Rows are points. The window is the flat piece filled in between its corners: a triangle in 3 columns, a solid with four corners in 4, and so on. A path goes straight from each point to the next, and from the last back to the first. List the points from which the path goes on through the window.
(in the rows, 128 means zero)

Window (3 x 3)
[[101 144 153]
 [110 171 139]
 [168 102  86]]
Path:
(1): [172 129 129]
(2): [183 121 127]
(3): [130 106  81]
(4): [143 102  78]
(5): [172 115 103]
(6): [125 151 176]
(7): [ 96 158  92]
(8): [ 68 158 136]
(9): [ 97 171 172]
(10): [118 148 168]
(11): [ 74 138 111]
(12): [138 133  95]
Through the window after points: 2, 4, 6, 10

Window (6 x 6)
[[ 80 111 155 136 155  85]
 [141 118 137 171 221  99]
 [ 84 156 118 173  65 142]
 [159 161 153 124  99 132]
 [ 47  69 188 120  74 159]
 [158 103 128 121 124 109]]
Path:
(1): [ 83 113 160 162  72 124]
(2): [ 68 120 140 132  91 161]
(3): [132 137 111 117 136 151]
(4): [137 111 152 147 111 116]
(5): [100 106 172 159  78 130]
(6): [ 72 135 129 132  95 150]
(7): [116 118 144 109 146 133]
(8): [125 111 172 133 125  97]
Through the window after points: 1, 5

Window (9 x 9)
[[158 152 156 215 139 107 132  95 132]
 [ 65 154 107 122 141 132 100 145 134]
 [ 92  96 121 151 143 140 116  76  77]
 [147 126 105  65 104 123 167 167 109]
 [128 180 128 144  54 147 122 127 129]
 [219 138  90  85 100 133 118 131 123]
 [186 193 113 126 139 113 145 106 125]
 [147 176 173 143 167 118  95 153  48]
 [139 174 141  90  95 186  95 107 173]]
Path:
(1): [126 154  51 162 131 177 111 159 115]
(2): [151 154 103 145 108 170 133 159 108]
(3): [105 132 151 104 115 103 113 113 136]
(4): [108 145 156 109  95  84  93  87  92]
(5): [137 147 112 138 167 161 136 162  98]
(6): [152 168 134 145 162 145 121 131  92]
(7): [147 168 155  97  80  77 104 114 103]
(8): [139 179 157  97 154  74 100 108  90]
(9): [162 161 144 143 141 141 110 149  78]
(10): [141 153 124 155 182 157 122 178  67]
(11): [157 179 156 128 137 110 109 120  88]
(12): [131 138 173  77 144  88 126 104 124]
Through the window after points: 4, 6, 8, 10

Window (11 x 11)
[[107 147 117 131 137 119 164 152 167 134 147]
 [149  70  95  91 102 128 143 146 112 140  92]
 [119 104 164  74 112 109 145 136  80 157 111]
 [130 146 138  99 136 149 120 157 162 104  87]
 [118  96 196 153 107 151 152  76 148 173 164]
 [156 106 118 159 176 110 135 249 108 153 145]
 [ 88 143 154 183 163 139 134  17 164 130 157]
 [138 112 111 154  96  89 110 123 139  91 136]
 [141 143 101 115 116 153 124 178 107 131 137]
 [ 97 109 103 100 121 122  88 165 141 133 118]
 [156 144 114  80 118 117 107 136 150 158 102]]
Path:
(1): [148  91 127  99 158 129 106 143 158 120 171]
(2): [107 138 114 148 101 117 159 123 130 137 102]
(3): [122 130 144 158 115 125 144 111 112 165  62]
(4): [136 102 132  88 123 145 127 148 158 114 150]
(5): [147 116 139 108 170 122 114 116 141 100 171]
(6): [ 98 144 129 134 115 127 124 143 152 149 119]
(7): [100 156 116 136 129 121 121 130 127 175  74]
(8): [145  99 142  81 121 120 134 139 140 117 165]
Through the window after points: 1, 3, 7

Window (14 x 14)
[[167 129  95 151 128 128 148 101 131 124 175 134 152 134]
 [165 114 111 124 134 138 102 127 168 117 109  66 143 142]
 [ 56  98 113  49  95  63 116 193 184 137 164  48 168 183]
 [ 86  87 176  52  90 127  66 139 163 116  95 153 188 116]
 [128 121  74 122 113 153 165 131 130 164 112 119 102 123]
 [ 94 143 218  73 168 161 103 116  91 140 136   7 171 100]
 [186 142 135 102 104 106 118  95  91 151 108 132 120 149]
 [152  95 138 131 149 120 131 157 103 113 117 152 121 147]
 [140  91  88 160 111  73 127 104 119 124 106 118 124 137]
 [132  93 150 154 126 107 140 118 148 164 112 144 120 170]
 [152 128  80 160 164 125 124 120 109 151 106 133 156 166]
 [143  97  76 126 101  86  69 117 119 152 173 118  96 182]
 [142 110 138 108 181 113 129  76 119 114 119 157 119 152]
 [104 143 121 137  83 137 139 120 128 113  99 134 108 167]]
Path:
(1): [164 146 149 141 135  94  63  96 167 144 149 149 134 103]
(2): [151 116 122  98 121 120 140 108  95 135 106 123 127 163]
(3): [159  81 123 104 107 171 151 158 116  85  99 128 164 194]
(4): [125 125 124 115 133 103  85 110 150 151 120 107 141 120]
(5): [151 154 111 145 119 110  92 144 165 124 152 112 100  93]
(6): [ 98  78 130  99 137 129 146 116 122 132 107 112 161 179]
(7): [153  82 117 134 127 146 128 103 129 139 122 119 126 160]
(8): [131 153 128 125 131  94 106 130 116 127 119 131 140 126]
(9): [106 156 126 148 144  64 110 147 153 119 158 110 135 142]
(10): [144  74  87  90  91 137 108 114 112 157 123 110 126 182]
(11): [140  74 128 114 121 133 120 112 120 124 117 104 151 145]
(12): [130 162 113 122 153  94 107 139 139 149 127 131 134 137]
Through the window after points: 1, 3, 9

Window (14 x 14)
[[ 62 119  60 149 121 135 152  77 169 107 121 203 143 124]
 [154 184 170 162 166 171 144 177 128 139 136 103 127 120]
 [ 75  76  65 121 138 204 128 107 143  77 110 165 145 120]
 [133 178 151  98 197 153 158 180 172 133 112  69 156 167]
 [169 128 188 162 187 147 136 141 145 147 109 117 147 185]
 [125  83 160 108 146  86 118 140 123 156 132 183  71 121]
 [186  89 100 158 156  74 106 178 134 169 136 150  71 145]
 [ 78  75  88 143 113 124 166  75 114  97 133 122 124 124]
 [ 99 120 154 161 178 166 180 203 162 145 115 109 174 141]
 [ 97 102  94 141 195 144 165 111 148  62 155 164 159 107]
 [142 120 120 150 194  99 145 150  86 156  79 157  78 139]
 [110  76  78 124 127 171 199  80 187  91  99 166 137  83]
 [165  91 103 114 146  92 127 132  90 184 130 177 139 116]
 [ 90  96  88 136 103 125 153 109 139  34  87 173 166 106]]
Path:
(1): [122 118 124 114 140 172 198 148 136 123 125 143 136 152]
(2): [ 98 121 123 146 175 125 100 103 146  96 100 144 156  99]
(3): [105  96 117 134 176 127 104 137 180 162  92 138 135  86]
(4): [153 131 125 142 161 150 181 165 115 109 133 155 136 174]
(5): [121 103  91 135 142 148 165 146 131 120 133 153 128 127]
(6): [104 103 127 137 182 109 109 122 154 125  82 145 126  93]
(7): [ 83  80  99 142 166 146  99 120 134 152  84 136 127  84]
(8): [147 131  97 124 132 128 201 142 144  54 171 184 128 168]
(9): [127 112 128 127 147 131 170 135 131 109 121 149 142 147]
(10): [112 114 114 152 165 139 140 124 175 138 106 126 115  82]
(11): [114 110 139 138 155 123 126 127 142 128 101 129 135 106]
(12): [151 112 107 121 147  99 202 155 113 144 165 190  84 181]
(13): [126 129 159 103 123 173 178 174 103 129 134 162 131 171]
(14): [141 144 120 172 186 138 119 132 155 131 117 105 134  98]
(15): [129 112 106 118 171 126 125 124 166 137 107 117 133  93]
(16): [120 125 137 160 125 156 186 172 135  91 166 169 145 214]
Through the window after points: 13

Window (14 x 14)
[[121 148 118 134 205 147 161 142 130 126 104 120 107 177]
 [115 137 110  99 143 119 120  81 104 137 171 142 150 111]
 [109 170 171 115  86 205 196 102 113  83 155  63 125 139]
 [171 125 155 157 145 107 187  96 173  99 196 131 142 127]
 [159 103  96 197 168 129 173 180  61 150 100 173 193 117]
 [132 169 125 105 118 201 161 136 135 111 191 139 140 177]
 [139 142 117 155 144  82  60 145 126 131 131  85 107 129]
 [119 113  94 145 149  87 149  99 146 149 172 131  85 194]
 [133 179 107 170 130  54 134  98 166  81  92 164 156 205]
 [227 130 104 143 178  47 200 102  68 170 203 155 116 161]
 [131 154 188 186 145 123 128 144 115 192 193 115 145  76]
 [156 103 201 121 139  73 128 148  88 132 141 188 131 163]
 [ 86 171 151  92 105 103 140 154 101  88 192 111 157 133]
 [102 168 110 135 125 167 152 153 157 124 125 155  98 112]]
Path:
(1): [149 100 135 124 110 123 162 108 139 173 142 111 160 175]
(2): [137 167 135 164 164 122 149 122 114  94 157 150  96 128]
(3): [125 160 137 148 156 137 130 112  78 121 191 158 105 137]
(4): [141 126 135 107 125 137 179 154 144 143 153 114 131 137]
(5): [146 117 141  88 124  95 165 151 134 175 145 138 179 162]
(6): [126 154 116 164 165 107 128 122 130 115 149 155 110 141]
(7): [108 146 134 182 148 152 149 126  96 118 193 171 125 118]
(8): [159 133 143 152 150  99 148 156 114 171 121 113 169 121]
(9): [139 122 127 125 148 113 152 127 138 151 133 143 137 157]
(10): [128 172 141 167 174 131 154 137  96  98 168 124  95 147]
(11): [152 109 120 172 189 128 138 110 100  81 179 167 124 145]
(12): [148 151 151 126 118  93 172 131 146 149 145 127 142 148]
Through the window after points: 7, 9, 11
